Each point is reached from the start by the listed moves, each made once or not at all, plus a little noise. Say if it took an odd or an even number of moves. Then give how often each move was made.

Moves:
(1): [2.98 0.00 0.45 0.31]
(2): [-0.10  3.85 -0.21 -0.15]
Start: [ 1.08  0.12  1.45 -1.06]
Points:
[ 1.10  0.16  1.41 -1.10] => even (0, 0)
[ 4.03  3.93  1.68 -0.90] => even (1, 1)

Moves:
(1): [ 3.20 -0.36  0.77  0.48 -0.46  0.47 -0.53  0.48 -0.91  0.26 -0.14]
(2): [ 0.09  3.71  0.50 -0.72  0.43 -0.39  0.67 -1.07  0.10 -0.09 -0.21]
(3): [-0.60 -0.40  4.60 -0.19  0.21 -0.09 -0.39  0.17 -0.06  0.05  0.03]
(4): [ 0.12  1.53  0.07  5.25  0.50 -0.42 -0.76  0.16  0.27  0.28  0.59]
(5): [ 0.60 -0.48 -0.22 -0.16  3.92 -0.33  0.04  1.19  2.02  0.52  0.27]
(6): [-0.68  0.93  0.40  0.28  0.79  5.27 -0.45 -0.31  0.40 -0.78 -0.28]
(7): [ 0.21 -0.31  0.09  0.80  0.01  0.20  3.47  0.28 -0.58 -0.69 -0.09]
(8): [-0.88  1.17  0.31 -0.69 -0.57  0.50  0.32  4.45  0.15 -0.10  0.30]
(9): [ 1.17  0.21 -0.12  0.18 -0.98  0.00  0.23 -0.22  4.00  0.29 -0.07]
Start: [-0.50  1.14  0.08  0.25 -0.95  0.84  1.98  0.55 -1.92 -0.23  0.04]
Points:
[ 1.01  5.77  4.82  4.56  3.21 -0.51  1.92  0.71  4.33  0.69  0.79] => odd (0, 1, 1, 1, 1, 0, 0, 0, 1)
[ 0.66  3.80 -0.02  4.87  1.97  0.62  1.84  5.96  4.45  0.89  1.26] => even (0, 0, 0, 1, 1, 0, 0, 1, 1)
[ 2.14  4.11  5.90 -0.34 -0.76  0.75  1.61  0.20 -2.84 -0.12 -0.38] => odd (1, 1, 1, 0, 0, 0, 0, 0, 0)

Moves:
(1): [ 3.70 -0.54  0.57 -1.97 -0.81 -0.36  0.25  0.49 -0.06  0.16  0.46 -0.78
  0.75 -0.06 -0.12  0.18  0.75 -0.37 -0.32  0.27  0.30]
(2): [ 0.24  3.52  0.29 -0.05 -0.70 -0.16  0.63 -1.01 -0.58 -1.90  0.77 -0.38
 -0.10  0.16  0.30 -0.29  0.47  0.59 -0.01 -0.48 -0.50]
(3): [-0.88 -0.66  5.04  0.33 -1.18 -0.84  0.36 -0.33  0.45 -0.18 -2.55 -1.19
 -0.44 -0.87  0.36 -0.99  0.05  1.51 -0.51  0.11 -0.78]
(4): [ 1.66  0.00  0.00  4.77  1.30  0.41  0.31 -1.67  0.86 -0.48  0.28 -0.63
 -1.43  0.68 -2.12  0.36 -0.78 -1.21 -0.05 -0.32  0.07]
(5): [-0.08 -0.07  0.77 -0.46  3.12 -0.38  0.30 -0.57  0.13 -0.16 -0.13  0.01
 -0.29 -0.81  0.17  0.91  0.00  0.80 -0.54  0.40 -0.39]
(6): [ 0.33  0.03  0.13  0.07  0.32  4.86  1.04  0.78  0.21 -0.30 -0.90  0.52
  0.94 -1.29  0.64  1.24 -0.30  1.01  0.65 -1.25 -0.42]
(7): [-0.34 -0.49 -0.65 -0.04  0.64 -0.38  3.65  0.01  0.67 -0.03 -0.20 -0.40
  0.03 -0.76  0.48  0.01 -0.01 -0.24 -0.33 -0.95  0.59]
(8): [-0.18  0.14 -0.31  1.02  0.72 -0.79  1.02  4.16  0.57 -1.35  0.67 -0.90
  0.10  1.49  0.05 -0.81 -0.08  0.68 -0.48  0.41 -0.71]
(9): [-0.95  0.52  0.22  0.54  0.88 -0.32 -0.24  0.58  4.73  1.52 -0.12  0.34
 -0.34 -1.06  0.75 -0.98  1.11 -0.27 -0.05  0.40  0.77]
(10): [-0.13  1.63  0.48  0.08  0.43 -0.17  0.53  1.29 -0.52  3.15 -0.13 -0.28
 -0.04 -0.81  0.16  0.45 -0.58  0.41  0.54  0.59  0.36]
(11): [-0.70 -2.68  1.25  0.16  0.26  0.65  0.89 -0.34 -0.25  0.01  5.11  0.22
 -0.08 -1.35 -0.32  0.45 -0.88 -0.28  1.59  1.64 -1.64]
(12): [ 0.48 -0.21  0.48  1.40  0.14 -0.86  1.18  1.05 -0.87 -0.14 -0.27  5.06
 -0.20  0.74 -0.52 -0.93  0.63 -1.15  2.13  1.14  0.54]
(13): [ 0.58  0.07  0.24  1.30 -0.11 -0.36  0.93 -0.99  0.03  0.12  0.46  0.87
  3.59  0.59 -0.05 -0.41 -0.88 -0.09 -1.69  0.19 -0.78]
(14): [-0.20 -0.44  0.06 -0.43 -0.85  1.82  1.31 -0.46  0.17  0.21  0.68 -0.17
 -0.28  5.04  0.37 -0.35  0.46  2.34  0.63  1.20  0.54]
(15): [ 1.50 -2.17 -1.16  1.46  0.50 -0.61 -1.00  0.13 -0.02  0.32  0.10 -0.57
 -1.52  0.27  5.22  0.11  0.56  0.03 -0.10  0.46 -0.11]
(16): [-0.93 -0.56  1.26  0.25 -1.70 -1.23  0.23  0.57  1.09  0.50  0.98  0.09
 -0.29  0.14 -0.15  3.62  0.65  0.97  0.00 -0.98 -0.29]
(17): [-0.67 -0.48  0.25  0.25  0.59  0.29  0.91  0.25 -1.59  0.38 -0.41 -0.58
  0.95 -0.55 -0.47 -1.28  3.28  0.05  0.07 -0.54  0.55]
(18): [ 0.96 -0.37 -0.68  0.35 -0.88 -0.66 -0.14 -0.05  0.51  0.52 -0.26  0.54
 -0.41 -0.12 -0.29 -0.65 -0.39  3.17  0.08  0.47 -0.26]
(19): [ 0.46  0.95 -0.37 -1.06  1.01 -2.35  0.70 -0.12  0.69  0.61 -0.53 -2.44
  2.37  0.12  0.30  0.88  0.01 -0.15  3.66  0.58 -1.72]
(20): [ 1.24  0.01 -0.39  0.58 -0.68  0.18  0.43  0.27  0.36 -1.37 -1.21 -0.34
  0.21 -1.35 -0.86  0.92  0.12  0.16 -1.41  4.38  0.51]
Start: [-1.67 -0.89 -1.45 -2.15 -0.97 -1.45  1.50 -0.86 -1.81  0.42 -0.79 -0.11
  3.04  1.17 -0.98  1.46  0.13 -1.61  3.06  0.27  0.98]
Points:
[-1.62  2.31  5.62  2.84 -0.72 -1.63  9.49 -2.80  1.52  0.32 -2.10 -4.10
  0.26  3.27 -1.69  5.71  0.53  3.54  1.17  3.67  0.70] => odd (0, 1, 1, 1, 1, 0, 1, 0, 0, 1, 0, 0, 0, 1, 0, 1, 0, 0, 0, 1)
[ 0.34  4.73  0.30  3.10  3.60  4.64  5.68 -1.68  4.17  1.38 -1.24 -1.46
  1.65  1.56 -1.70  3.67  0.68  2.03  2.89  5.14  2.05] => even (0, 1, 0, 1, 1, 1, 0, 0, 1, 1, 0, 0, 0, 1, 0, 0, 0, 0, 0, 1)
[ 4.65 -4.75  1.46  4.10 -0.04 -3.56  7.47  2.53 -0.03 -2.03 -3.36 -5.41
  2.07  0.03  1.76  0.12  3.85 -1.01 -0.21  4.00  1.53] => even (1, 0, 1, 1, 0, 0, 1, 1, 0, 0, 0, 0, 0, 0, 1, 0, 1, 0, 0, 1)
